Rows are points. The points of each table are mixes of a few directions, plus a little noise. How many directions does each table use, and how many do they share? Where both have some left over, give the other angles between the two spaces (their principal angles), to ten degrees, smallest first.

First, 7 rows:
[[ -9 -19 -59]
 [ 25  16  76]
 [ 23  -7  20]
 [-11  -9 -39]
 [ -8  -8 -31]
 [-14   7  -6]
 [ -6  20  38]]
Second, 4 rows:
[[  2 -23 -53]
 [ -2  30  68]
 [  0   2   6]
 [  0  -9 -21]]
Directions: first 2, second 1, shared 1

First (6 x 6):
[[ 31 -32  30   2 -44 -30]
 [-37  39 -38  -3  54  37]
 [ 25 -26  24   2 -36 -24]
 [-38  39 -37  -3  54  37]
 [ 16 -17  16   1 -23 -16]
 [  4  -4   3   0  -5  -4]]
Second (8 x 6):
[[ 14  39  -5 -23 -41  26]
 [ -5 -38  12  26  39  -8]
 [ -6  55 -27 -44 -56 -13]
 [  0 -31  13  23  31   1]
 [ -8 -43  12  28  44 -13]
 [ -9  49 -27 -42 -49 -20]
 [ -6 -30   8  19  31 -11]
 [ 20  -2  16  12   0  39]]
Directions: first 1, second 2, shared 0; angles 90

First, 8 rows:
[[ 16 -36 -32  -7 -41 -33 -18 -29 -12  27  -1]
 [-14  -3   8  -3  38  19  37  41  16 -24  13]
 [ 43 -28   8 -12  16  18   9  14   3 -38  25]
 [-21  52   3  27   6  26  -6  30  -5  33 -26]
 [-26  -1 -22  -9 -26 -49 -11 -39 -16  35 -12]
 [-36  67  45  24  36  48   6  28  21 -14 -18]
 [-25 -25 -16  10 -57 -22 -24 -38  25  30 -21]
 [ 64 -24   9 -33  29  -8   6 -11 -30 -50  40]]
Second (10 x 11):
[[-38 -33 -65  18  57 -33 -35 -13  47  -8 -15]
 [-71 -48 -65  15  42 -29  -7 -18  49  28   4]
 [-32 -11  18  -8 -35  14  47  -2 -11  49  29]
 [  6   5   7  -2  -5   3   2   2  -5  -2   0]
 [-35 -21 -21   4   8  -8   9  -8  16  23   9]
 [ 40  34  68 -18 -59  34  36  14 -49   8  15]
 [ 56  23 -12   8  39 -13 -61   7   5 -71 -40]
 [ 18  15  30  -8 -26  15  16   6 -22   3   7]
 [ 40  26  33  -7 -20  15   0  10 -25 -18  -4]
 [ 16   9   7  -1  -1   2  -6   3  -6 -12  -5]]
Directions: first 5, second 2, shared 0; angles 30, 80

First, 10 rows:
[[ 20  23  -7  12   4 -15  17  35 -26  28  -8 -39  -9  26]
 [ 10   5   7   6 -24   9 -27  -6  -6  -9  12  18 -10 -14]
 [ 18  14   8  12 -36   8 -39  -2 -12 -10  15  20 -14 -19]
 [  5  -9  10   1 -29  19 -34 -22  -2 -18  14  37  -9 -21]
 [ 50  38  -2  29 -30  -6  -4  47 -60  41   0 -37 -34  33]
 [ 19  42  -3  15  -7 -22 -10  35 -12   7   2 -28  -2  -4]
 [-64 -30  -8 -35  64 -17  31 -33  77 -37 -14  10  53 -26]
 [  0  -8  -5  -2  15  -2  25   6  -8  17 -10 -17   0  22]
 [-75 -94  -5 -50  72  19  62 -71  67 -24 -22  34  42   7]
 [ 21  18   3  14 -26   2 -21  11 -20   4   8   1 -15  -3]]
Second, 8 rows:
[[-14 -20 -14  44 -12  12  -7  15  -2 -30   7   2  11  -5]
 [ 35 -41  28  19 -10  -4 -34  19   7  26  26 -35  -3 -26]
 [ 52  -4  26 -22   4 -46 -31 -17  27   8  25 -29  -3  37]
 [ 26  50 -13 -21 -33   2   6   0  37  36 -13  -1 -13  44]
 [  2  22  18 -59  27  35  62  15  -1  46 -23  32 -14 -51]
 [-41  33  12 -42  10 -19  29 -43 -37  24 -22  16 -19 -10]
 [-30 -42 -24  26  34  -4 -54  -6 -37 -47  -1 -19  23   1]
 [-32   0 -33  55 -19  24  31  18   7 -63   0  35  18   9]]
Directions: first 3, second 6, shared 0; angles 50, 70, 80

First:
[[  74   40  -62   51   -2 -101   31   18   36    1   14   59   -5  -85
    24   53   -7  -55  -22  -40]
 [  19   12  -16   12   -2  -26    8    3   10    2    2   15   -1  -21
     6   14   -3  -15   -6   -9]
 [ -21  -11   15  -13    2   29   -9   -2  -10   -1    0  -16    1   22
    -6  -16    4   16    6   10]
 [ -36  -19   28  -25    2   50  -15   -9  -17   -2   -6  -28    4   40
   -13  -26    2   26   10   20]
 [  -9   -4    8   -6    0   14   -4   -3   -7    0   -1  -10    2   13
    -4   -7    1    9    5    5]
 [  57   32  -48   37   -4  -81   24   13   28    2    9   47   -4  -67
    20   42   -3  -44  -17  -32]
 [ -62  -33   51  -41    3   85  -26  -15  -31   -1  -12  -50    4   70
   -21  -45    6   48   19   33]
 [ -41  -21   34  -27    3   58  -19  -10  -21   -2   -5  -32    3   46
   -14  -29    3   31   12   22]
 [  21   10  -14   14    0  -27    9    5   11    1    2   16   -3  -21
     5   13   -3  -17   -6  -11]]
Second (10 x 20):
[[  4  41  12 -18  21 -34  -2  -6  21   3 -19  20  12  16  22  32  43   7
  -17   8]
 [  1  -5  -5   5  26 -34  13   5  -7   7 -11 -26   0  22  -9  25  21  16
  -21 -27]
 [  5 -89 -29  14 -19  90  12   5 -37  -8  27   7  10   1 -33 -78 -21 -13
   16  -7]
 [ 25  53 -19  27  22 -76  22   6  26  21 -47  20 -28   3   8  57  17   1
  -18  12]
 [ 33  48   4  -8  10 -25  11   5  29   6 -14  50  11 -11  30  27  27 -13
   -6  28]
 [ -3  13  63 -50 -26  32 -23   1   4 -23  72 -24  41 -48  36 -10 -29 -12
   23  -3]
 [ -4 -14 -49  57   3 -37  20   5  -8  18 -46 -19 -53  16 -37  15 -23   7
   -5 -10]
 [  4  12  21  -4  10 -39   7   8  -4   2  16 -47   2  -9   4  34 -10  10
   -9 -32]
 [-26 -27  33 -38 -38  84 -38 -12 -14 -26  55   0  31 -19  11 -61 -28 -10
   31  12]
 [-36 -27 -34  18 -13  38 -21 -17 -12  -1 -32  20 -26  31 -28 -44  -1   8
    8  19]]
Directions: first 1, second 5, shared 0; angles 30

First:
[[  2 -11 -11   6  -3 -11 -11  12  20 -21   1 -10  -3   6 -17  -6   8  -7
  -12  -9  34 -11  14  -1  -1   0  12  25 -12  33  -9  12]
 [-48  16  14 -37  -1   7  43  10 -74  16 -12 -54   2   7 -11  12  28  -6
  -13 -25 -74 -13 -68 -49  32  -5 -35 -51  18 -50  48 -63]
 [-12  11 -29  11  37   1 -21  38  33  -4  20  22  12 -25  29   1  16   0
  -30 -48 102  -6  32  10   1   9  49  78   4  32  15  -3]
 [ 30 -17  19  10  -4 -16 -12 -69  44 -35  -6  19  -6 -15  -9   8   0 -19
   18  28 -25  11   2  20  11  -9  25  -1 -19  23   2  60]
 [ 30 -22  18   9  -9 -19 -11 -64  42 -40  -9  10  -7  -9 -18   6   2 -22
   14  28 -23   7   2  15  10 -10  22  -1 -22  29  -3  59]
 [-32   7 -20 -10  10   1   6  51 -23   7   5 -26   7   5  -4  -1  20  -1
  -29 -43  36 -18  -9 -23   7   6  -1  20   9   3  17 -39]
 [  6 -41   3  -7 -51 -36  -1  -3   2 -56 -19 -68 -20  45 -82 -12  13 -32
  -10  12 -27 -30 -17 -29   7  -8 -25 -25 -35  50 -20  23]
 [ 22   9   5  11   3  15  -4 -12   6  27   4  41   3  -3  28  -1 -30  21
   27  32  -9  22  21  26 -23   4  -7 -11  10 -22 -24  11]
 [ 18   9  15   3  -3  17   7 -26 -11  30  -2  31  -1  -3  21   2 -27  20
   32  39 -44  21   3  19 -15  -2 -20 -35  12 -38 -16   5]
 [-16  39 -18   1  24  39   8  61 -40  78  19  39  16  -4  60  -2 -26  47
    6 -10  30  15  21  12 -28  14 -21   2  40 -58 -10 -58]]
Second:
[[ -21   16   18  -21   26    1   16  -57  -10  -33   11  -31   21   31
   -69   -6   11  -49  -10  -24  -24  -38  -29  -23   38    3   -3   14
   -24   68   35   24]
 [  22    6   29    5  -10   -5    7  -62    0  -19  -12   13    0  -19
    -8    7   -9  -22   22   27  -27   21   -5    4   13   -9   12    8
   -23   13   15   42]
 [  -4    1   25  -20   -4    1   21  -55  -21  -19   -3  -33    4   40
   -60   -6   -3  -29    9   12  -70  -24  -34  -18   18    1  -31  -37
   -16   25    7   18]
 [ -17   -9  -31   -1   28   -2  -19   38   33  -10   21  -11    7   22
   -12  -11   14   -2  -30  -41   57  -33   19    1   -3   10   13   30
     6   37   -9   -8]
 [  40  -36  -10   20  -68   -3  -10   59   -3   53  -30   23  -43  -14
    68    5  -30   75   38   72  -48   49   17   26  -59  -12  -41  -90
    36 -121  -73  -36]
 [ -20   18   -7   -5   13    9    9   25  -23   15    2   -2    7  -11
    16    3    7    4   -9  -24   17    2   -6  -10    6    3    3   14
     9  -14   20  -28]
 [   7    3    8    3    4   -3   -3  -22    9  -11   -1    7    4   -8
    -5    1   -1  -12    3    3    3    4    2    3    7   -2   12   14
    -9   17    6   19]
 [   0   23  -10   17   15    5   -6   25    3   13    1   42    7  -64
    62   13    7    9   -8  -22   77   36   24   10    0   -1   52   70
     4  -13   30   -8]
 [  -5  -19  -26    1   -1   -1  -14   51   17   13    8  -10  -10   22
     7   -7    2   22  -13   -7   14  -17   13    5  -20    4  -14  -18
    19  -13  -32  -24]]
Directions: first 4, second 4, shared 2; angles 40, 40

First (10 x 32):
[[  5   9 -37  47  -2 -80 -52   6 -13  21  72  29  -6  23 -11   2  31 -50
   36  -2 -12 -23  47   3  35 -28 -44  -4  -2 -32  53  52]
 [  2  19  43 -37 -30  53  29 -19  -7  14 -69 -34 -12 -12   0 -28 -30   0
  -51  39  25  34 -12   5 -34  19  42  18  -5  35 -30 -31]
 [ 13 -14   0 -49 -15  30  56   7 -13 -23 -13 -29  40 -17   7   7   1  13
   -7   0  12  -3 -32  24  -6  -2   4   2  23   3 -12 -14]
 [ 14   2   5  18 -25  25  -7 -23   3 -16  18  19 -10  -7   0   7   4  18
  -12  -6  -7  15  18 -22  -9   7   8  -3 -18   0   0  -3]
 [-12   7  10 -32  29  30  33   2  18  -9 -11 -42   9 -18  13  21   7  18
  -13  14  20   2 -33 -19 -26 -23  10  -3   9  14 -31 -29]
 [ 26 -30  -1  30 -52  16 -17 -12 -17 -24  -5  65  -3   8 -10 -18 -22  26
    4 -43 -36  10  25  18  22  57   7  -1 -17 -11  17  13]
 [-15 -29  -1 -14  38  20  20  20  18 -23 -28   3  13  -5   9  11 -14  43
   14 -34 -12 -11 -39   4   3  20   7 -10  10   2 -25 -21]
 [-70  28   5   3 121 -56 -33  38  43  59 -38 -47 -37  17   5   0  -5 -29
   16  31  21 -22 -31 -23  -9 -37  -6  -1  10  16 -26 -12]
 [  0   9 -17  22  21  -1 -10 -11  23 -19  66  -1  -3 -10   9  42  36  15
   10  -6  -1  -6  10 -47  -9 -39 -17 -16  -9 -12   0   0]
 [ 37  -2  -8  12 -85 -36 -18  -8 -56  19   7  35   9  20 -22 -45  -9 -53
    1   7 -10   4  48  56  33  27 -12  18   0 -16  53  45]]
Second:
[[-11  -8  -2  24  22   1 -20   0  20  -8   5  21 -15   3   2   9  -3  22
   10 -20 -15   0   3 -21   2   9   4 -10 -11  -2  -7  -3]
 [-12  -8  -1  16  21   7  -9   2  19 -10   2  16  -8   0   4  10  -2  23
    7 -20 -10  -3  -8 -17  -1   8   4  -8  -7  -2 -12  -7]
 [ -5   0  -9  80  -1 -37 -80 -10   9  13  28  71 -45  25 -12 -11  -4   0
   20 -25 -36   2  51 -21  24  25 -10  -5 -34 -17  28  30]
 [  2  -3  11 -88   9  48  90  13  -5 -22 -30 -78  50 -33  17  21   4  16
  -20  22  37  -7 -64  17 -28 -26  13   3  36  17 -37 -38]
 [ -5  -3  -6  38   5 -12 -37  -2   8   2  11  34 -22   9  -4  -4  -3   7
    8 -16 -19   0  23 -14  10  14  -3  -5 -17  -6   8  12]
 [ 23  19   4 -52 -52  -8  40  -1 -43  20  -7 -46  31  -5  -6 -21   6 -57
  -22  51  34   5   2  44  -4 -21  -4  20  24   4  18  11]
 [ 11   6  10 -86 -13  31  85  10 -20  -8 -25 -76  50 -24   9   5   8 -13
  -22  39  41   0 -47  33 -22 -27   8  12  39  13 -21 -23]
 [-23 -19  -7  82  47 -11 -70  -3  44 -12  19  74 -48  16   1  16 -10  48
   26 -59 -45  -3  24 -49  14  29  -2 -23 -37 -10  -4   2]
 [ 14  10   6 -56 -28   7  50   3 -24   4 -13 -50  32 -12   1  -6   6 -28
  -16  35  31   1 -19  30 -12 -22   0  12  24   8  -2  -4]
 [  2   7  -8  47 -17 -31 -50  -7  -7  16  19  39 -27  17 -10 -15  -3 -19
   10  -7 -16   5  42  -4  18  12  -6   1 -20 -10  28  24]]
Directions: first 5, second 2, shared 2
